Rows are points. The points of each table are mixes of a few directions, plus a little noise. Count the directions of each table, and those that both share. Where both have some left over, give the other angles between the two spaces (their principal angles), to ten degrees, smallest first.

First (7 x 2):
0.058,-0.028
-0.077,0.034
-0.044,0.020
-0.002,0.005
-0.274,0.130
0.439,-0.210
-0.105,0.050
Second (5 x 2):
-0.049,0.023
-0.143,0.067
0.407,-0.188
-0.138,0.064
-0.072,0.033
Directions: first 1, second 1, shared 1

First, 7 rows:
0.172,-0.234,-0.063
-0.118,0.169,0.050
-0.096,0.137,0.035
-0.080,0.113,0.028
0.099,-0.140,-0.037
-0.217,0.302,0.077
0.243,-0.338,-0.090
Second (5 x 3):
0.145,-0.203,-0.050
0.017,-0.022,-0.003
-0.305,0.422,0.109
0.083,-0.119,-0.032
0.058,-0.082,-0.022
Directions: first 1, second 1, shared 1

First, 8 rows:
-0.300,-0.271,-0.188,0.080,0.063,-0.068
-0.035,-0.067,0.087,-0.314,-0.017,0.051
0.268,0.229,-0.230,0.351,0.089,0.052
0.105,0.202,0.176,-0.123,-0.091,0.036
0.192,0.016,-0.011,0.089,0.046,0.011
-0.171,-0.326,-0.244,-0.008,0.136,-0.008
0.138,0.040,0.184,0.015,-0.050,-0.037
-0.197,0.183,0.220,-0.097,-0.184,-0.042
Second (7 x 6):
-0.149,0.387,0.116,0.233,-0.061,-0.355
-0.007,-0.158,-0.149,-0.049,0.085,0.068
0.062,-0.018,0.157,0.024,-0.079,0.024
-0.088,0.200,-0.291,-0.245,0.099,0.082
0.200,-0.227,0.362,0.072,-0.152,0.126
-0.086,-0.124,-0.257,-0.007,0.139,-0.015
0.055,-0.061,0.068,-0.027,-0.031,0.071
Directions: first 4, second 3, shared 2; angles 40

First, 7 rows:
0.252,-0.059,-0.009,0.013,-0.452,0.030,0.031,-0.045
0.062,0.174,0.067,0.015,0.234,0.020,0.088,-0.134
-0.077,-0.159,0.071,0.063,0.121,-0.284,-0.052,0.399
-0.101,-0.153,-0.050,-0.004,-0.131,0.003,-0.081,0.091
-0.073,-0.015,-0.083,-0.074,0.193,0.111,0.030,-0.424
0.105,0.057,-0.111,-0.088,-0.273,-0.081,-0.083,0.254
-0.161,0.153,0.125,0.079,0.317,0.193,0.061,-0.146
Second, 8 rows:
-0.206,-0.268,-0.104,-0.051,0.054,-0.034,-0.083,-0.120
0.117,0.169,0.063,0.030,-0.036,0.022,0.049,0.072
-0.313,-0.429,-0.167,-0.072,0.088,-0.052,-0.133,-0.181
0.317,0.437,0.170,0.076,-0.086,0.055,0.138,0.190
-0.169,-0.233,-0.097,-0.042,0.048,-0.031,-0.076,-0.100
0.257,0.348,0.139,0.065,-0.072,0.044,0.107,0.151
-0.204,-0.279,-0.110,-0.052,0.059,-0.033,-0.081,-0.116
0.194,0.257,0.101,0.046,-0.051,0.030,0.078,0.107
Directions: first 5, second 1, shared 1
